Each row is a point. Examples show where two turns around zero, p and q, send a point. Where does a point land after both, in the order given? Backwards means that the second turn is done in reverse. Each puzzle has new turns, and all numbers are rounded.
In the rows, 128 means zero.

Turn p:
[ 95 198] => [114 204]
[158 104] => [151  97]
[118  90] => [109  94]
[130 126] => [129 126]
[139 123] => [137 120]
Turn q:
[119 167] => [146 163]
[101 166] => [132 174]
[176 120] => [159  91]
[137 106] => [121 105]
[107  82] => [ 82 107]
Where do these land?
q, then p: [176 132] => [159  91]
q, then p backwards: [ 97 157] => [113 168]
p, then q: [112  95] => [ 92 122]

Turn p:
[122 164 155 113] => [122 144 170 114]
[134 123 156  86] => [134  97 161 106]
[134 118  63 161] => [134 152  59 132]
[ 95 111  94 146] => [ 95 131  87 135]
[114 162 148 174] => [114 173 147 164]
[169  90 151  89] => [169  72 142 117]
Turn q:
[105 105 128 152] => [ 98 113 127 151]
[176 113 126 138] => [171 111 122 149]
[104 143 178 114] => [111 146 180 116]
[ 97 160 146 152] => [ 99 169 142 141]
[137 154 145 128] => [141 154 143 127]
[148  93  47  83] => [147  75  57  83]
Where do these land?
q, then p: [132 155 127 155] => [131 166 129 131]
q, then p: [131  90 140 149] => [123 113 116 169]
p, then q: [108 102  96 106] => [107  99 103 102]
q, then p: [ 84 161 182 145] => [ 89 157 189 143]
q, then p: [185 132  96  86] => [189 107 107  90]

Turn p:
[130 157  88 173 125 151 116 183] => [146 143  91 153 121 120 103 198]
[124 124 178 104 123 123 119 132] => [121 129 181 117 119 122 126 117]
[116 168 105 186 124 130 123 138] => [140 174  93 164 126 132 111 154]
[132 127 127  95 114 105 133 126] => [129 122 130 101 112 108 133 107]
[153 100 144  92 106 148 137 100] => [137  81 149 121 109 145 146  97]
[119 137 146 106 133 144 167  92] => [124 135 139 109 119 168 165 106]
[133 130 137  80 139 128 111  85] => [124 112 141  91 130 153 112  83]
[141 159  98 177 175 132 145 165] => [156 162  94 134 170 130 131 186]
[130 123 123 185 150 127 105 138] => [131 142 119 171 166 123 107 148]
[ 85  78 119 122 119 120 105 151] => [ 67 103 128 139 126  97 117 137]
[144 104 144  88 100  99 147  99] => [132 105 143 109 110 109 156  74]
Turn q:
[139 131  92 126 126 147 146 167] => [120 124 118 141 113 154 150 172]
[107 107 126 150 103 139 133 138] => [105 119 128 151 106 145 127 110]
[197  99 122 117 125 133 145 100] => [180  91 120 103 132 140 171 118]
[138 115 145 123 145 151 114 183] => [124 118 173 122 114 156 114 164]
[124 152 158  89 103  85 115 116] => [138 144 120  93 104  74 105 119]
[ 96 158 161 122 131 110 151  68] => [117 172 123 114 152  82 140  78]
[127 174 140 130 121 127 109  61] => [154 175  96 109 156 115 113  86]
[115 120 114 171 151 118 123 162] => [119 118 146 181 137 134 114 149]
[109  96  95 123 146 142 116 158] => [ 94  94 128 137 137 151 117 157]
Where do these land?
p, then q: [114 150 106  88 146 140 111 120] => [106 123 108  85 128 145 108 141]
q, then p: [108 102 136 135 149 135 107 139] => [100 123 155 141 143 137 112 130]
p, then q: [119 110 154 144  31 133 159 110] => [139 139 106 174  75 123 161  55]
p, then q: [115 132 109 102 153 113 136 172] => [104 118 129 110 117  97 121 172]
p, then q backwards: [112 128 114 131 150 132 152 110] => [122 133 107 123 131 156 142 110]
q, then p: [111 170  63 146 150 124 124 148] => [128 153  89 139 147 115 108 194]
p, then q backwards: [150 124 178 143 115 146 133 131] => [152 119 157 163 144 129 141 154]
q, then p: [211 116 120 135 120 127 113 114] => [185  65 127 129 140 127 145 128]
p, then q: [111 122 172 129 137 102 116 109] => [128 161 146 119 150 106 117  97]

Turn p:
[160 104 141 123 135  82 124  97 121 125 146] => [174 105 142 140 134 106 130 104 116 146 156]
[111 102 148  70 105 170 100  98 107 141  80] => [ 95  89 155 101 106 149 101  66 143 125  85]
[119 108 114 143 158  99 121 162 106 101 137] => [146 112 115 119 145 120 120 159  86  99 144]
[ 86 155  81 155 115  90 125 158 168 160 134] => [ 84 158  90 136 133  70 111 171 140 132 152]
[158 129 172 129 143 151  89 123 145  99 173] => [162 133 181 138 160 169 122 133 154 115 153]
[ 97 145 108 144 191 100 183 169 184 189 153] => [ 78 155  97 110 189  86 185 179 114 173 157]
[158  85 163 110  86 186 120 104  90 120 165] => [154  86 155 119  83 204 129 103 160 132 145]
[ 89 143 161 118  82 149 142 100 105 101  92] => [ 93 135 145 154  76 146 133  84 119  95 103]
[131 122  83 189 139 119 123 104 128 100  87] => [149 124  68 180 145 118 107 130 116 110  97]
[112 189  93 165 163  90 142 163 124 186 112] => [ 98 183  92 127 146  88 114 177  83 178 119]
[145 126 157 101  81 154 140 152 138 130  84] => [115 115 163 118  84 125 145 133 156 124  75]
[171 127 114  89 138 143 127 108 119  84 173] => [191 141 131  93 134 154 139  99 148 108 150]
Turn q:
[125 100 159 125 172  83 119 133 157 186  80] => [102  64 173 140 129 118 114 154 154 190 129]
[117 146 143  75 120 145  95  54 163 116  98] => [130 128 152  64  94 139 119  59 147 158 103]
[112 101 118 122 173 158 116 144  88 111 127] => [113 108 132 121 152 157 110 145  84  99  99]
[116 104 176 141 122 129 116 124 131  83 169] => [130 107 144 133 110 134 126 105 141  58 148]
[119 115  96 160  86 130 120 105 171 141  86] => [119 131  86 139  72 141 136 127 161 169 109]
[122 113 177 162  82 154 180 151 139 112 134] => [158 135 143 162  99 149 190 148 153  87 140]
[153 148 151 101 100  62 101 153  91  87 122] => [139 142 153 106 103  42 101 146 113  97 140]
[166 113  82 115 151 155 141 135 137 157 184] => [157 123  80 122 189 160 115 129 119 140 162]
[ 95 151  80 110 184 154 115 155 139 135  83] => [ 78 151 131 101 161 162 104 161 125 161  79]
[160 108 146 146  99 119 100 145  80  97 108] => [161 123 134 145  83 100 102 151  94  96 115]
[ 91 135 106 126  96 148 176 119 100 106 184] => [120 156  89 123 146 133 190 105 102  82 144]
[110 191 121 100 162 110 115 147 103 183 178] => [ 88 165 154 127 192 114 113 115  92 156 183]
[176 139 111 181 117 116 170 102 164 151 112] => [166 132  96 181 134 115 143 120 177 170 114]
Where do these land?
p, then q: [ 92 117 129 173  88 126 150 101 143  94 124] => [114 142  77 168 108 128 145 119 152  91 111]
q, then p backwards: [113 111 155 141 151 150 121 119 105  85 116] => [119 118 152 119 123 147 115 137 115  86  88]
q, then p: [ 97 133 128 173 125 126 171 132 104 102 173] => [142 153  83 163 138 137 161 130  97  86 134]
p, then q: [103 163 120  96 104  93  57 153 121 165 127] => [ 81 134 169 100  91 100  82 112 117 127 179]
q, then p: [148 137  98 157 130 143 155  79 100 101 141] => [165 140  78 153 138 120 121  99 112 135  92]
q, then p backwards: [156  52 124 134 147 151 157 141 114 160  88] => [177  67 143 176 146 141 140 158 102 139 112]
p, then q: [125 125 136 107 124 153 153 114 135  95 155] => [154 139 121 113 143 141 156 103 149 108 117]
q, then p: [148 134 166 111 111 120 137  87 110 116 171] => [182 127 136 148 126 131 148  84 124 135 155]
p, then q: [ 80 148  81  97 109  53 103 194 144 115  81] => [ 68 130 136  84 101  26 100 157 124  95 132]
q, then p: [189 117 151 148 191 126 154 117 156 182  97] => [129  74 144 153 188 136 132 167 140 196 105]
p, then q: [140 125 133 102 165 159 106  92 151 167 164] => [121 105 149 115 170 175 118  90 141 162 145]
p, then q: [158 151 153  95 143 179 130 129 130 184 104] => [123 125 182 110 120 164 152 129 128 195 123]
p, then q: [116 151  90 130  77  85  70 206 150  98 122] => [102 158 139  97  90  71  70 175 161  79 159]

Turn p:
[130 150 160 101 162 125 172 163 116  75  59 108] => [130  94 188 161 141  74 158 160  96  98  90 149]
[ 88  92 106 147  76 111 124 117 122 150 122 152] => [121 119  86 122  92 143 118  70 110 151 113 126]
[186 144 153 182 145 148 125 112 176 152 127  98] => [160 160 180 157 144 149 114 140 167 153 143  75]
[ 96 138 149 117 145 107 142 175 104 110 116  79] => [ 80 123 156 138 103  90 120 157 110  96 102 132]
[139 109 108 133 113 124 124  95  79 170 149 173] => [155 121 100  95 123 150  90  87 113 132 171 151]
[153 138  94 134 103 150  97  94 147 121 126 133] => [142 142 112 113 175 146 134  99 157 145 118 117]
[ 67  77 166  66 101 147 117 170  80  97 145 107] => [ 78  87  83 113  89 114 153 132  99  34 115 116]
[133 170 143  90 135 131 189 145 127 122 107  77] => [122 170 177 141 141  99 147 158  78  96 105 135]
[123 126 179  94 112 100 167 186 110  61 132 112] => [105 113 111 193 120  73 140 163  96  67 112 138]
[135 165 111 155 148 132 128 105 171 134 163 136] => [126 170 135 136 141 151 140 141 163 170 151 139]
[146 190 147 157 148 133 100  90 162 152 106 163] => [184 155 164 120 125 123 143 118 191 165 137 147]
[144 129 150 165 182 137 142  75 172  93 145  79] => [ 99 140 181 156 160 119 165 143 153 161 180  81]
[121 114  88 148 118 143 101 148  93 128 144 147] => [106 103 104 114 135 163  92 111 142 122 122 151]
[126  85  86  98 104  83  70 124 111 168 137 168] => [145 104  48  66 113 124  88 116 125 156 123 128]
[132  94  81 132 130 149 122 122 152 187 142 189] => [166 117  93  95 115 202 121 126 119 174 137 137]
Turn q:
[161  39 155 188 129 125 108 111 127 113 154  84] => [ 85 104  81 177 110 174 142 191 133 115 184 124]
[117 157 172 119 135 133 148 163 121 142 133 173] => [105 124 166 101 121  79 107 115 142 115 124 156]
[201  84 129 159 103 171 109 108 158 112 144 125] => [134  96  98 151 100 158 162 124 174 120 198 107]
[ 75 136 143 106 153 155 104 115 115 111 136 142] => [129 135 108  94 117 135 106 108  95  92 110 160]
[145  58 123 200 130 181 143 137 196 130 148 115] => [106  84  77 114  87 169 160 179 206 134 146 125]
[135 173 115 147 154  99 111 122 118 139  83 158] => [126 132 152 149 158 132  77  91 146 128  97 109]
[138 138 107  83 177 107 146 150 133 116 123 156] => [140 123 129  83 175 103  93 117 121 154 137 121]
[166  90 143 154 143 163  99 123 139 176 130  74] => [107 133  84 168  71 155 122 137 149 171 160 135]
[106 122 135 103  96 128 125 150 121 135  72 132] => [125 109 143 126  98 100 127 116  96 132  95  91]
[104 173 113 121 134 138 113 190  96 115 126 134] => [168 132 180 104 110 122  81 138 113 124 111 141]
[ 93 144  97  99 116 109 125 144 114 154 152 180] => [170 149 126 116 147  67 115 131 130 104  96 137]
[110 172 126  92  89  70 147  90 157 104 149  98] => [126 197 155 114 172 134 190 121 100 123 117 106]
[117 178 106  92 105  86 186  60  70 117 116  92] => [144 147 165 166 198 135 183  94  60 154  94 153]
Where do these land?
q, then p: [ 76 148 121 125 121 122 114  97 142  90  59 148] => [113  90 175  99 164  95 164  92 112 105 116 103]
q, then p backwards: [138 130 131 150 187 133 182  99 149 103 159 118] => [124 143  60 127 161 161 109 110 124 102 157 154]
q, then p: [ 93 156  83  63  79 150 143  91 106  86  47 164] => [150  86 179 108 187  67 121  83  63 115 172  84]
q, then p backwards: [193 155 146 149 157 104 127 158 114 174 161 140] => [157 178 138 189 160  88 120 112 117 113 160 127]
q, then p: [124 149 117 110 174 152 132 139 156 156 128  99] => [169 159 118  76 121 145 133 124 130 133 111 136]
p, then q backwards: [130  81  97 114 133  87 107 153 143 135 129 132] => [112  74 110 118 161 129 133 149 137 142  98 116]
p, then q backwards: [121  68 130 145 115 138 100 162 109 183 134 163] => [120 102 109 144 155 191  78 147 134 105  92 120]
p, then q: [157  83 168 115 118 120  88 147 152 154 173 155] => [192 139 127 126 105 155 150 167 148 157 161  97]
p, then q: [ 89 172 124 137 137 134 134  78  90  91 156  88] => [ 98 168 128  84 173 124 140 120 116  83  95 167]
q, then p: [161  88 172 131 113 101 130 152 121 196 135 108] => [ 93 166 107 149  64 129  85 116 136 160 110 141]
p, then q backwards: [136 176 111 176  95 142 152  91 145  97 162 102] => [166 179 148 138 137  81 122  72 137 155 141 115]
p, then q backwards: [103 125 138  91  88 120 135 194 120 126  92 164] => [ 53 104 111 137 108 168 119 115  92 151 119 139]
q, then p: [142 133 126 158 149 161 121 104 116  72 128  82] => [134 112 132 126 141 197 149 116 135  81 152 127]
